Every row gives one point. To make a cloud, some directions were put in groups of two or more. Within a group, all points are equally far from the middle, so they leave a hole (a ring in 2 directions, a hollow ball in 3). The other directions are filled evenly. Then the cloud was stretched, turned, moved and blurred a little. How many holes are there, and how many directions does each take, smallest first?
In the rows, zero is written as 128.

Cloud:
[[ 81 101]
 [ 67  84]
 [130 206]
 [188 151]
 [143 180]
 [169 106]
 [135 108]
 [ 57  61]
 [153 145]
 [144 169]
 [127 133]
 [120  75]
 [ 63 156]
 [145  63]]
Holes: 0

Cloud (22 x 3):
[[123 110 207]
 [192 105  97]
 [115 181 176]
 [ 69 134 126]
 [205 121 161]
 [111 189 133]
 [187  82 126]
 [183 176 109]
 [101  85 180]
 [102  69 145]
 [ 75  99 156]
 [150  81 187]
 [196 164 111]
 [ 96 149 193]
 [ 92  83 106]
 [132  98  72]
 [194 112  96]
 [107  66 140]
 [154 192 157]
 [ 69 121 118]
 [126 128 210]
 [204 137 108]]
Holes: 1 (3)

Cloud (21 x 3):
[[ 64 127 194]
 [ 87 194  95]
 [135 139 185]
 [112 102 117]
 [ 74 112 109]
 [103 143  59]
 [144 209 172]
 [156  99 107]
 [103  73 116]
 [ 83 144 112]
 [101 208 129]
 [185  98 136]
 [ 93 187 152]
 [172  90 119]
 [111 117  85]
 [ 79 100 145]
 [ 95 125 117]
 [ 55 104 205]
 [115 146 200]
 [211 170  77]
 [ 80 203 145]]
Holes: 0

Cloud (27 x 4):
[[ 67  67 179  97]
 [ 71 148 105 163]
 [152 119 156 153]
 [147  92 209 177]
 [179  70 205 174]
 [ 78 122 138  75]
 [138 104 142 167]
 [ 71  91 118  83]
 [135 152  90 186]
 [ 71  87 135  77]
 [143 125 126  91]
 [115 146 180 103]
 [128 105 204 104]
 [141  84 203  84]
 [147 131 224 133]
 [117 115  90 180]
 [101  71 128  87]
 [112  82 134 167]
 [143 175 186 155]
 [152 191 189 119]
 [ 72  51 108 152]
 [185 128 115 154]
 [146  56 166 165]
 [110  54 194  86]
 [ 58 121 184  95]
 [164 166 186 154]
 [ 59  87 160  99]]
Holes: 0

Cloud (50 x 6):
[[145 132  88  56 105  72]
 [196 149 124 118 175 196]
 [ 94 159  74 149 195  82]
 [174 131 119 146 124 228]
 [111 130 126  66 123  80]
 [ 59 136 123 128 132 158]
 [227 132  73 110 132 125]
 [136 170  47  88 190 161]
 [128  86 156  86 127  92]
 [130  92  81  61 163 152]
 [140  57 115  87 118  97]
 [189 142 125 206 141 160]
 [116 133  90  76  72  97]
 [125 108 144 184 120 199]
 [155 110  34  89  93 121]
 [146 217  73 105 160  85]
 [ 80 126  67 147  88 149]
 [179  96  76 124 124  51]
 [113 213 121  95 165 115]
 [131 148  97  60  71 144]
 [179 116  63 196 127 107]
 [139 173  75 108 203 186]
 [ 87 149 109 116 206 145]
 [155 146 127 135  99  47]
 [ 85 142  98  76  94 125]
 [140 155 134 156 126  49]
 [113 157 163  76 143 135]
 [107 121  31 107 121  89]
 [136 147  96 119 146  34]
 [118 132  78 126 119 230]
 [111 101 112 110 209 155]
 [189 194 122 156  85 123]
 [144 151  36  88 106 183]
 [140 100 173 170 133  92]
 [185 189  52 134 182 116]
 [161  95 151  80 122 184]
 [113 169  70 114 185 202]
 [132 128 117 167  68  88]
 [143 187  83 162 118 219]
 [193  84 110 105 129  64]
 [137  73 132 171 172  84]
 [118 105  78  63 149  85]
 [177 132 109  78 121 207]
 [116 194  77 109 100 203]
 [131 159  49 112  62 116]
 [117  95  90 209 126 158]
 [148 101 154 160 150  66]
 [198 156  31 136 146 106]
 [101 159  75  94  82  87]
 [145  41  97 120 113 118]]
Holes: 1 (6)

Cloud:
[[173 177 170  82 147 118]
 [ 94 111  94 185  54 132]
 [192 143 171  72 110 189]
 [202 107 124  72  86 191]
 [101 143  87 133  53 204]
 [115  80 131 181 136 177]
 [196 141 192 110 145 156]
 [107 155  89 131  45 197]
 [ 87 159 165 103 111  85]
 [188 128 141  82 128  78]
 [170 183 112  74  61 117]
 [102 136 110 173  65 201]
 [168  97 110 178 165 117]
 [106  94  78 111 127 207]
 [121  62 142  87  60 142]
 [ 82 155 120  75 115 102]
 [152  65 134 182 112 174]
 [193 155 100  78  62 114]
 [172  83  75 165  57 161]
 [137  73  99 185  60 153]
 [113  70 175 147 141 156]
 [131 202  78 104 128 145]
 [ 88 102 175 116 157 136]
 [ 90 100 148  82 157 140]
 [121  78  73 136  84 202]
 [119 192  88 152 146 160]
 [144 176 195 114 151 145]
 [163 186 111 158 141 202]
 [199 145 109 176 142 101]
 [168 153 190  86  71 184]
 [ 91 101 185 156  74 164]
 [170 156 197 146  52 155]
 [ 92 117 195 116  76 172]
 [190 157 157 175  50 121]
 [197 176  88 131 146 194]
 [179  93  65 152  53 149]
 [ 93  97 124  74 120 195]
 [ 98 177 104 179 120 115]
 [162 185 107 172  45 151]
 [181 157 159  81  44 125]
 [198 111 165 164  53 114]
 [138 189 162 166 149 128]
 [149 105  43 136 102 102]
 [136 161 176 172 104 198]
 [103 108 110 181 159 115]
 [ 98 130 200 119 111 181]
 [111 185 121 176 141 129]
 [162  71 161 114  57  99]]
Holes: 3 (2, 2, 2)

Cloud:
[[ 83 168 228 115 110 130  73 131]
 [ 59  58 181 157 146 145  92 137]
 [175 110 169 138  92  57  63 182]
 [133 143 163 185 106 162 173 164]
 [114 146 107 155 145 140  22 130]
 [120  47 102  95  89 136 143  97]
 [118 168 198 187 103 103 125 172]
 [173  55 108 149 118 192  83 175]
 [ 58 145 145 109  33 152 111 120]
 [ 85 133  73 203 130 188 105 149]
 [161 139  94 129 117  52 133  56]
 [191 143 152 123 184 100 147 148]
 [ 47 135 124 129  58  76  69 188]
 [ 47 168 137 145  63 111 101 106]
 [100 186 100 124  77 101 176 175]
 [134  33 114 152 123 170 126 137]
 [171  70  84  81 136 137  78 173]
 [128 185 139 101 105  89 178 173]
 [138 119  80 142 134  78 165  45]
 [ 66  56 126 103 133 178 139  96]
 [199 144 117  76  96 136 118 192]
 [ 66 123 195  97 156 190 131 140]
 [114 157  85 190 118 139 157  96]
 [100  97 140  50  59 106 119 147]
 [164  87 186 180 142  75  97 167]
 [115 138 138  72 111 143 151 229]
 [142 193 117  92  93 153  75  93]
 [104  79  85 179 142 172 101  94]
 [158 153 186 174  68  85  79 188]
 [108 132  83 113 211  94 120 145]
 [ 77 145 118 181 129  81  85  76]
 [ 43 105 108 140  76 143 110  75]
 [ 79 163 114 179 138  86  59 138]
 [ 69  89 139  97  81 202  86 187]
 [ 43 134 171 107 172  53 104 112]
 [146 154 177 136 148 205 143  63]
 [142 163 156 139 121 140 209  87]
 [165 101 155 208 139 113  64 130]
 [ 84  42 170 161 137 129 155 101]
 [123 128 162  67  59  77 125 177]
 [139 156 153 150  95 200 150  90]
 [116  82 157  86  96  37  92  91]
 [167 126 170 184 126 188 105 118]
 [115 208 168 128 158  60 126  92]
 [ 62 141 137  78 139 111  87 224]
 [149  67 195 157 155 112 159 134]
 [135  75 130 144 193 161  75  91]
 [ 78 170 179 112 149  88 133 190]
 [129  93 116 152 115  57  33 147]
 [164 111 228 122 176 102 105 135]
 [112 138  40 135  99 108 146  97]
 [138 125 145 159  44 182 161 159]
 [150  62 150 164  79 112 169 118]
 [ 83  87  61 135  92 146 125  84]
 [141  61 148 156  40 143  80 124]
 [ 43 121 137 172 103  97 161 180]
 [117 108 172 104  32 146 152 105]
 [149  89 164 100  53 147  45 180]
 [104  81  79  69  95 101 119  83]
 [ 73 145  54  66 102 135 117 194]
 [ 86  88 168 100 112 172  64 223]
 [145 147 143 183 150  92  54  97]
 [145  59 191 104 189 114 130 136]
 [107 175 179  61  86  91 106 168]
 [162 152 129 132  67 141 186 129]
 [ 58 108 100 142 183 116 104 208]
 [147  70 113 175 175 163  77 137]
 [ 92  93 113  95 145  78  40 175]
 [ 96 180 117 139 183 115 150 174]
 [ 50 126 108  99  58 151  51 168]
 [176 108 138 218  80  89 113 159]
 [ 55 136 110 149  83 175 175 150]
 [141 162 150  87  42 175 109 145]
 [155  55 156  84 172 125 145 138]
 [188 127 131 127 150  58  65 162]
 [101  93 150 160 157  96  42  72]]
Holes: 2 (3, 4)

Cloud, 73 rows:
[[ 91 167 140 153 127 168 135  92]
 [117  58 203  40 165 175 182  96]
 [ 34  70 124  65  89 176 149 169]
 [165 134 166 102 127 200 164  54]
 [ 94 210  76 128 138 133 169 131]
 [ 65 162 165  79 125 168  87 141]
 [ 63 135 127   7 143 156 155  93]
 [ 79 145  97  70  99 220 119 118]
 [163 177 182  59 111 182 106 179]
 [161  99 208 126 116 136 136 130]
 [174 154 132  90 206 153 109  90]
 [141 145  87 121 128 113 148 154]
 [146 195 127 129  79 179 214 126]
 [179 145 140  32 183 192 201 120]
 [165 105 159 157  75 161 130 145]
 [163  75 113 155  93 106 111  75]
 [ 95 136  64  55 145 159 121 155]
 [ 66 174 138  46 160  80 176 153]
 [ 91 125 149 154 125 134 201 174]
 [ 61 139 156 123  87 156 141 175]
 [189 145 159 150 125 186 157  62]
 [138 182 202 104  77 141 160 136]
 [ 66 175 113  37 191 173 172 110]
 [ 77 175 147  87 175 232 101 147]
 [150 108 181  87 100 131 155 176]
 [178 122 140  69  92 103 165  89]
 [135  84 110 142 158 157 153 151]
 [144 105 154  72 186 150 121 187]
 [167 159 181  75  75 122 113  47]
 [ 55 160 181 108  72 113 130 143]
 [120 199 101 157 119 215 136 141]
 [172 122 217 137 153 187 117 134]
 [ 57 142  98 105  63 158 150 147]
 [ 56 128 117 130 182 187 132 192]
 [173 104 128  73 178 189 204  99]
 [177 101 138  63 178  51 196  98]
 [124  70 129  72 141 108 191  76]
 [105 124 105 151 104 181 169  71]
 [ 91 148 182 155 141 125 179 145]
 [113 132 106 132 121 115 171 138]
 [107 122  83 170 178  85 135  79]
 [178  86 126  64  90  84 139 112]
 [130  97  92 153 119 126 115  64]
 [150 153 170  93 163  41 186 126]
 [ 92 182 187 124  63 117 136 115]
 [ 52  73  75 110  66 164 189 158]
 [ 96 129 113  75 169  64 173 184]
 [ 55 108 177 137 105 194 147  64]
 [140 144 208 141  72 185 105 161]
 [100 108 125  45 113 158 189 128]
 [170  98 149  96  98  92 109  93]
 [107 136 101 166 165  82 108 196]
 [ 93 193 161 158 104 156 105 136]
 [142 116 105 106 137 157 123  48]
 [ 65  93  49 120 123  82 175 137]
 [189  56 169  87 130 207  94 166]
 [193 211 193  92 172  90 112 159]
 [110  67  92  91 107 189 101 203]
 [114 157 117 113 157 188  98  56]
 [110 181 168 122 110  91 113  43]
 [108 143 158  99 196 134 129 140]
 [137 174 124 130 100 160  96  81]
 [ 49 104 137  90 128 131 143 175]
 [124 144 132 154 131  69 134 142]
 [116  68  99 152 180 188 123 105]
 [ 72 129 137  31 132  93 132 104]
 [ 92 153  90 165 164 110 132 154]
 [163  73 172  23 127  82 160 136]
 [150  86 163 148 197  83 208 124]
 [ 86 105  91 114 150  83 192 101]
 [115 198  93  91 175 200  99 175]
 [137 121 107 178 168 140 122 154]
 [142 159 231  76 116 104 177  70]]
Holes: 0

Cloud, 96 rows:
[[147 151 146 154 154 142 191  98 119]
 [ 63 125  83 202  42 135  64 159 136]
 [117  89  93 104 151 119 142  91 155]
 [113 159 153 147  75 117  87 153 103]
 [124 184 145  90  67 162  57  95 111]
 [157 161 140 119  95  61  98 126 154]
 [100 227 163 170 165 122  91 134  73]
 [117 120 108 177 143 108 123 113  67]
 [143  96 142 160 133  96 118  90 170]
 [ 70 106 143  79  63  81 124 136 153]
 [105 171  92 130 142  75 200 102 103]
 [ 80 166 131 148 123  81 148  87 102]
 [ 22 179 101 113 124 103 127 165  93]
 [ 92  79 199  71  48  99 141 104 198]
 [162 158 150 161  90  57  71 111 158]
 [158 201  78 174  73 150 120 123 100]
 [ 57  58 113 185 108  98  64 118 168]
 [160 165 181 189 184 132 156  64 164]
 [122 137 104  94  80 146  74  67  92]
 [ 53 127 162  84 100 150 127 154 209]
 [ 62  81 167 105  97 152 148  71 104]
 [112 118 118  95 167 103  27  68 166]
 [ 92 121 121 137  57 136  96 155 202]
 [138 213 114 105 148 167 150  99 176]
 [ 57 194 169 117 120  96 127  98 103]
 [107 130  85 148  90 183  49 117 181]
 [107  64 126 140  37 187  86  65 129]
 [ 85 165 138 105 119  85 158  25 164]
 [145 150 179 146 151  90 108 202 109]
 [129  83 186  63  66 172 156  95 204]
 [165 168 131  95  94 174  81  67  85]
 [ 40 114  81 109  74 123  40 185 155]
 [ 61  43 135 188  84  98 116  86 174]
 [ 65 149  69 176 132 145 133  40 144]
 [ 92 114  72 170 121 149  79 106  89]
 [172 137 133  84  73 134 160  86 184]
 [ 78 211 151 190 166 188 115 128  49]
 [ 42 118  87 161 139  86  68  77 118]
 [ 39 129  87 113 150 199 134 122 104]
 [135 107 129 162  92 106  99 217 133]
 [ 96 179  75 123 150 175  97 101 125]
 [ 38 126 109 125 149 129 131 141 138]
 [ 75 176 108 177  76 178 119 148  58]
 [141 150 193  54  96 166 177 181 128]
 [ 64  71 124 101  89 172  66  95 175]
 [120 107 179  95 137 171 156 107 150]
 [ 98 213 125  93  77  75  76 146 215]
 [ 54  80 123 107 114 215 139 109 198]
 [ 65  83 128 141 165 208  54  83 167]
 [ 93  69 170  74 106 127 154 106 151]
 [150 208 139 190 121 146 123  63 180]
 [115 102 137 145  45 124 114 203 131]
 [ 39 151 110 155 119  82 109 118  55]
 [160 201 182 174  77 149 131 126  86]
 [112  78  77 119  54  81  78 114  91]
 [ 64 168 111 111 108 117 205 120  87]
 [ 94 139 103 107 166 162  77 144  88]
 [ 42 193 105 128  83 186  85  77  89]
 [ 41 136  84 106  35  99 125 129 194]
 [135 127 102 174  69 193 106 194 157]
 [110 113  55  91 149 155 116 138 187]
 [ 63 192  92 113  46 101 115 167 118]
 [ 71 199 133 105  39 186 179 156  93]
 [ 78 133 167 108  38 150  86 177  96]
 [109 120 197 129 142 199 108 168  85]
 [152 176 172 132 131 146  90 183 110]
 [ 79 144 184 121  56 150  79  89  81]
 [121 231 141 146 189 144  87 125 122]
 [ 92 177 160 114 159  96 137 115 219]
 [146  91 163  68 179 134 161 128 161]
 [ 92 137 199 147  67 135 130  89  76]
 [100 157 134  87 173  59 150  82  86]
 [150 146 187 115  62 146  98 198 128]
 [156 165 140  83 128 164 191  71  80]
 [154 184 153 125 102 153  81 164 169]
 [ 62 125 160 151  78 122 129 109 154]
 [ 45  55 108 134 127  80 175 101 162]
 [126 185 166 152  70 180 111 134 153]
 [113 153 189 154  68 167 166 134 185]
 [ 88 129  63 110  83 101 169 143 100]
 [161  67  98  79  92 184  93 111 117]
 [159 115 166 142  90  82 144 185 154]
 [135 110 117 178  64  97 102 104 185]
 [ 51  44 135 131  81 112 156 114 126]
 [170 167 145  82 149 179  82  84 106]
 [ 97 181  46 101 138  92 166 170 165]
 [123  98 145 183 121 123 110 118 129]
 [161 128 140  71  38 188  56 157  92]
 [135 137 123  54  89 128  84 171 137]
 [ 71 118 104 140 145 199 131  86  73]
 [102 211 174 152  51 102 108 108 100]
 [ 43 201 174 164  86 167 124 153  94]
 [120 124 122 133  44 124  87 119  92]
 [ 48 142  78 219 159  50  83  48 140]
 [113 105 199 125 124 174  62  47 175]
 [145 185  88  88 147 167 180 185 102]]
Holes: 0

Cloud, 101 rows:
[[ 93 101 149 123 163 207 114 148 165]
 [200 133  79 130  49 159 154 215 133]
 [172  99 112  59  71  62 148 127 144]
 [166 164  91 171 125  84 146 131 126]
 [116 147 162  84 117 159 232 170 180]
 [163 198 179 131 127 136  76 161 113]
 [176  66 138  82  59 130 151  96 169]
 [209 119 134 127 159 141 125  71  97]
 [148 144 112 179  96 106 143  64 129]
 [109  80 125  63 184 123 128 137 104]
 [144  94 156  35 168  71 182 124 118]
 [172  59 176 128 119  39 156 182 150]
 [148 104  42  84 169  85 105  62  75]
 [171 137 139 119 153 148 118 211 155]
 [145  96  97 145 165 112  99  97  40]
 [169  78 137 137  61 103 203 188 125]
 [ 71 131 122 166 122 200 144  95 104]
 [ 86  68 179 128  61  78 123 156 128]
 [167 134  46  71 115 139  96 107 151]
 [ 90  97  98 151 188  85 183  56  55]
 [200 172 149  94 107 170 225 101 113]
 [ 96 193 142  72  84 179 114 160 160]
 [165 137 154  37 130  73  58 161 103]
 [154 104  49 180 185 127 119 155 134]
 [ 91 150  50 112 129 185 138 164 109]
 [184 132 156  42 118 176 109  98  72]
 [107 161 116  81  96 169 167 153 104]
 [216 122 112 175 139 159 104 143 140]
 [104 121  65  78 144  69 110 166  54]
 [121 140 132 113 180  79 141 159 118]
 [147  57  96 173  39 125 163  97 128]
 [120 103 178 206  49 142 164 108  48]
 [142 145  54 120  81 166 174 164  46]
 [104 165 156 162  85 194  88 149 126]
 [182  58 174  66 155  59 178 149  91]
 [189 124 120  44  96 106 171 122 147]
 [194 121 126  78  75  97  87 125 143]
 [157 151  96 212  84 164 175 149 106]
 [ 38 142  99 208  99 176 189 136  99]
 [166  67  43 132  48 123 183  61 126]
 [109 146 141 161  99 170  62 127  88]
 [176  54 175 112  90 113 165 151  80]
 [218 118 181 161 190 111 161 168  70]
 [122 120  94 215  94 167 149 143 148]
 [121 147 113 151 110  39 146  25  70]
 [102 104 102  78  65 115 151 171 145]
 [147 174 180 138  73 101 159 100 173]
 [166  66 147 121 173 139 103 139  74]
 [ 89  75 102 104 113 120 174  83 192]
 [168 223  44  79  62 134 124 102  63]
 [164 171 192 159 106  95 160 210 154]
 [163  65 113  62 139 216 101  65 144]
 [ 60 100 102 211 153 119 146 131 122]
 [109 167 125 123 155 220 156  73 141]
 [ 96 100  71  54 127 161 153  93 213]
 [184 100 173  78  47 123 156  83  48]
 [122  67 125  79 142 144 152 146 141]
 [153  58 119  99 103 188 183  62  38]
 [189 214  67  87 110  76 118 125 162]
 [192 123  94 122 138 107  94 116 125]
 [117 151  92  88  91 168 115 199 116]
 [164 186  97  96 148 174 163 116 105]
 [149  51  98 177 136  85 107 101  98]
 [ 67  54 104 147  80  99 147  93 188]
 [173 139 127  57 155  81 132 119  44]
 [161 153 171  71 181 152 127 201 149]
 [158 141 106 103 108  87 140 108 166]
 [139 139  86 170 143  71 122 180  88]
 [128 109 105 120 130 216 120 157  76]
 [ 74 163  65 143  54 151 133 132 179]
 [151  77 174 159 146 101 123  62  62]
 [ 83 151 112 134  42  77 189 211 162]
 [225 174 158  80 132 151 156 115 126]
 [ 78 111  86  90 140 102 129 160 129]
 [131  61 182 138  16 123 140 146 109]
 [137 139 182 126  70 153 139 208  95]
 [154 127 164 170 132  94 120 148  59]
 [175 164 121 147 165 128 204 110  71]
 [229  77 135  78 170 119  98 104 129]
 [188  66  81 140 112 191 142  82 101]
 [ 95 107  85 136 173  64 129 130 146]
 [ 41 115 100  66  65  96 157  68 108]
 [180 153 148 219  75 203 174 163 123]
 [131 141  94 115 117 215 120 109 174]
 [130  87  94 124 173  99 225 140  87]
 [123 117  77 182 126 103  91 106 122]
 [ 98  56 119 120 123 198 157 101 193]
 [137 148 139 165 175 127 158 181 135]
 [152 130  58 161 203 129 127 114 156]
 [124 185 103 119 152 121 138 104  82]
 [145  67 183 142 182 125 186  83  59]
 [122 123  69 158  74 180 150  77 189]
 [110 173 134  92 123  73 134 140 119]
 [165  88 177 164 184 152 117 171 161]
 [170  94  84 148 126 206 133 132  46]
 [134 182 115  62  64 158  92 122 193]
 [190 151  75 119 151  71 119 180 137]
 [108 139 133 115 183  96 177  85 218]
 [120 193  69  70 146 187 167  79 157]
 [ 79  99 101 142  54 147 169  62 129]
 [162 123 128 135 196 116 201 141 126]]
Holes: 0
